Every row gives one point. Each copy is the shape, with its points in the same order, stretched, turned, moved and blurred by noise. Is it also mirrored, or only turned?
In the rows, 128 means zero.

Shape, 7 rows:
[[162 143]
 [153 149]
 [153 139]
 [159  97]
 [136 142]
 [ 69 110]
 [101 153]]
Copy 1 (7 x 2):
[[146 157]
 [135 158]
 [139 147]
 [164 116]
 [126 142]
 [ 76  79]
 [ 87 132]]
Copy 1 is: only turned
Copy 2:
[[165 130]
 [154 137]
 [158 136]
 [144  91]
 [138 145]
 [ 65 137]
 [108 162]]
Copy 2 is: only turned
Copy 3 (7 x 2):
[[169 113]
 [168 123]
 [153 116]
 [149  73]
 [144 129]
 [ 60 116]
 [103 153]]
Copy 3 is: only turned

Shape, 8 rows:
[[ 97 145 114]
 [115 130 154]
 [148 131 155]
 [132  88 104]
 [103 156 120]
 [ 73 119 121]
 [164  69 140]
 [121 130 160]]
Copy 1 (8 x 3):
[[ 91 126 116]
 [120  97  93]
 [153  96 105]
 [110  82 162]
 [101 134 110]
 [ 67  99 112]
 [153  46 146]
 [130  94  89]]
Copy 1 is: mirrored
Copy 2 (8 x 3):
[[ 88 106 138]
 [111 147 115]
 [143 158 131]
 [148  97  99]
 [ 92 119 143]
 [ 77 105  97]
 [182 139  88]
 [110 152 118]]
Copy 2 is: mirrored

Shape, 8 rows:
[[122 152 136  92]
 [116  97 162 127]
 [109 124 151 122]
 [113 151 106 145]
 [120 177 109 168]
 [167 152  93 105]
 [ 98  96  97 153]
 [107  90 200 124]]
Copy 1 (8 x 4):
[[115 167 144 100]
 [121  97 134 113]
 [108 115 145 123]
 [129 157 117 148]
 [149 166 131 168]
 [161 177 103  93]
 [117 111  86 144]
 [120  69 172 105]]
Copy 1 is: only turned
Copy 2 (8 x 4):
[[139 158 128 105]
 [101 116 167 127]
 [104 138 148 120]
 [108 149  91 145]
 [106 177  80 170]
 [176 142  88 142]
 [ 82  96 103 139]
 [ 88 121 207 121]]
Copy 2 is: only turned

Shape:
[[128 115 119 153 117 148]
 [124 196 156  72 146 124]
 [125 140 146 133 115 139]
 [101 138 160 179 170 116]
 [144 140  88 128 190 120]
 [139 113 147 136 173 116]
 [137 110 155 178 114 143]
 [142 127 135 173 136 171]
 [ 66 105 156  76 165 132]
 [119 107  72 130 111 100]
 [144  98 130 104 123 110]]
Copy 1 (11 x 6):
[[127 128 108 160 133 143]
 [163 158 138  71 187 119]
 [137 146 131 129 142 129]
 [115 130 177 162 177 104]
 [152 103  97 159 209 112]
 [162 101 153 150 162 122]
 [125 139 145 170 116 125]
 [137 148 134 175 155 160]
 [ 95  86 154  78 170 141]
 [116  96  72 149 134  92]
 [153  95 115 125 120 113]]
Copy 1 is: only turned
Copy 2, 11 rows:
[[137 113 113 142 107 158]
 [128 185 149  81 148 101]
 [140 131 141 122 108 129]
 [114 132 171 183 139 117]
 [113 161  99 153 194 138]
 [130 107 140 141 178 112]
 [161  97 146 158 100 139]
 [154 119 140 152 114 178]
 [ 58 101 152  88 159 109]
 [116 120  50 147 117 119]
 [137 101 101 108 150 111]]
Copy 2 is: only turned
Copy 3 (11 x 6):
[[146  98 104 114 140 134]
 [123 217 138  99 123 139]
 [141 125 131 109 125 137]
 [116 111 161 131 183 105]
 [136 151  82 139 195 129]
 [107 135 126 159 166 147]
 [136  74 154 125 137 143]
 [161  86 130 120 168 151]
 [ 49 159 126  91 154 149]
 [122 108  48 132 131 107]
 [ 98 124  86 142 122 155]]
Copy 3 is: mirrored
Copy 4:
[[129 118 128 159 119 146]
 [146 169 167  65 154 112]
 [139 139 151 133 115 147]
 [134 137 190 185 133  93]
 [140 137 112 149 196  95]
 [154 101 159 152 152 104]
 [146 116 159 179  97 149]
 [135 135 147 184 135 168]
 [ 97  87 190  82 154 107]
 [106 115  83 140 120  96]
 [151  90 126 112 116 117]]
Copy 4 is: only turned

Shape, 9 rows:
[[ 94 102 178 113 107 163]
 [138 153 128 160 124  91]
 [ 95 124 121 164 111  77]
 [ 85  79 156 130 127 150]
 [ 69 132 145 145 136 147]
 [132 121 129 194 127  72]
 [125 164  79 113 142 132]
 [114 133 114 173  97  99]
 [102 161 108  95 142 116]]
Copy 1:
[[110  95 171 160 110 140]
 [145 160 117 131 140  91]
 [108 142 102 142 114  75]
 [107  92 142 160 121 145]
 [ 93 141 134 164 116 144]
 [138 142  94 167 151  70]
 [129 173 110  89 122 154]
 [139 148 100 147 117  97]
 [103 158 136  90 116 138]]
Copy 1 is: only turned
Copy 2 (9 x 6):
[[106  80 182 115  91 152]
 [146 148 126 156 119  83]
 [133 130  96 163  71  96]
 [115  82 154 146  85 172]
 [ 98 139 147 158  95 168]
 [147 115 106 200  93  66]
 [130 165  87 122 155 136]
 [109 125 100 159  92  83]
 [146 171 116 107 121 152]]
Copy 2 is: mirrored

Shape (12 x 8):
[[119 142 101 105 161  95 153  98]
 [116 141 112 123 136 171 129 116]
 [149 143 106  89 108 151 151 115]
 [130  88 151  88 108 125  25 172]
 [113 153 116 122 144 125 161 106]
 [149  98 120 101 136 138 193 118]
 [146 150 156 120 151 116  94 106]
 [107 127 167 121 143  99 160 142]
 [140 152 139 123 177 131 138 151]
 [124 144 134 167 122 109 169 190]
 [145  80 186 156  78 165 138 118]
 [160  86 120 125 138 127 161 120]]
Copy 1, 12 rows:
[[132 109  71 124 160 113 157 101]
 [100 110  92 116 140 153  99 133]
 [143 113  91  79 137 112 102 145]
 [135 172 147  93  62 217 167 135]
 [102 101  88 132 157 101 131 123]
 [143  64 126 100 152 108 145 156]
 [123 147 138 123 150 152 131  95]
 [103 121 130 130 126  95 177 134]
 [108 151 123 149 168 139 145 156]
 [108 142 115 191 106  87 133 171]
 [111  77 197 120  81 126  98 142]
 [163  85 133 126 143 129 146 150]]
Copy 1 is: mirrored
Copy 2 (12 x 8):
[[145 120 126 114 151  81 154  83]
 [111 131 102 120 126 148 123 104]
 [152 129 108  95  99 146 158 105]
 [126  36 165 175 149 207 122 138]
 [125 148 118 110 135  99 148 109]
 [156 107  91  72 125 122 155 142]
 [153 126 168 135 148 131 108 106]
 [125 125 162 111 159 109 149 163]
 [159 146 129 131 178 144 145 133]
 [137 145 110 165 137 119 178 187]
 [125 103 124 108  78 152  81 199]
 [167  96  97  97 130 120 127 147]]
Copy 2 is: mirrored
Copy 3 (12 x 8):
[[102 170 123  97 162 118 152  91]
 [113 141 100 118 137 173 120 133]
 [157 151 109  84 118 158 148 108]
 [131  85 165 121 103  79  55 181]
 [106 166 112 114 143 158 156 108]
 [133 109 124  76 140 167 189  95]
 [135 158 160 148 153 120 107 123]
 [ 87 135 160 125 130 134 175 137]
 [125 156 142 115 166 134 154 163]
 [118 128 113 153 122 130 208 179]
 [144  67 153 182  99 191 151 115]
 [147  93 133 114 150 140 175 100]]
Copy 3 is: only turned
Copy 4 (12 x 8):
[[125 117 102  96 153 104 148 109]
 [113 135 109 128 117 166 116  92]
 [154 140  98  92  95 151 140 101]
 [149 128 182 109  82 133  16 138]
 [123 137 108 124 132 125 156  99]
 [146  93 130  99 119 159 178 112]
 [156 144 143 120 147 119  94  78]
 [125 139 171 138 135 122 160 124]
 [145 148 129 142 161 149 125 126]
 [146 138 129 197 109 128 168 151]
 [155 101 190 159  62 169 142  59]
 [159  79 134 112 124 149 150 109]]
Copy 4 is: only turned

Shape, 14 rows:
[[134 104 129 123 120  56 146 136  95]
 [159 110  92 146 153 122 148 118 166]
 [111 107 132 135 168 124 116  69 123]
 [118 148 144 145 149 173 125 137 111]
 [105 104 137  61 154 148 121 153  91]
 [120 107 111 146 164 172 133 147 116]
 [123 114 133 115 168 122 162  95 117]
 [139 128 127 135 164 167 162 132 126]
 [104  93 147 133 163  29 129 136 105]
 [117  97 152 115  97 157 158 154 171]
 [162 123 142 127 162 137 122 121 128]
 [110 108 128 140  71 133 141 110 144]
 [131 204  96 129 134 170 154  80 190]
 [123 107 134 134 170 171 144  39 127]]
Copy 1, 14 rows:
[[124 118 137 117 129  56 156 127  91]
 [174 149 115 173 135 112 147 108 168]
 [126  98 129 131 142 133 123  54 159]
 [135 133  97 118 152 175 126 123 123]
 [130  64 140  66 135 125 116 172 128]
 [162 111  85 125 137 161 139 111 142]
 [134 104 134 117 158 127 164 106 163]
 [160 119 110 126 162 171 163 130 159]
 [ 96  86 114 137 149  42 163 114  98]
 [108 119 134 159  86 157 161 166 139]
 [154 107 144 144 152 144 135 113 130]
 [102 156 129 137  68 128 144 106 133]
 [140 218 126 162 168 150 109 107 225]
 [136 103 141 120 143 174 148  37 194]]
Copy 1 is: only turned
Copy 2 (14 x 9):
[[148 115 119 103 142  85 120 113  80]
 [115 107  95 139 139 120 165 144 143]
 [ 84  75 144 130 155 111 126 123 121]
 [112 126 167 124 146 175 142 145 113]
 [ 96 108 135  72 133 157  89 169  81]
 [112 108 132 143 149 164 141 174 100]
 [110  77 136 103 123 127 149 128 105]
 [124 107 133 112 122 161 169 147 113]
 [160  87 144 105 178  56 117 127  82]
 [152 103 125 132  82 149  99 161 135]
 [122 104 127  99 153 152 137 123 131]
 [130 116 131 157  89 125 103 120 127]
 [ 72 141 149 129  84 136 182 128 183]
 [ 69  52 145 136 129 155 145 111 124]]
Copy 2 is: only turned
Copy 3, 14 rows:
[[127 130 119 136 146  67  83 113  86]
 [150  82 124 132 154 113 147 116 131]
 [ 87 109 115 122 184 139 134 122 116]
 [130 150 151 158 122 141 144 165 111]
 [119 122 151 158 122 151  52 179 103]
 [152 113 147 154 144 143 144 177 102]
 [113 101 132 161 164 136 116 114 101]
 [153 116 151 169 141 146 143 140 103]
 [106 125 143 134 197  50 102 132  86]
 [118  71 171 150  72  92 140 153 136]
 [142 130 157 137 145 135 125 121 119]
 [ 90  97 109 122  79  87 141 125 117]
 [133 112  84 185 114 145 154 107 189]
 [ 82  84 115 131 164 178 159  99 110]]
Copy 3 is: mirrored
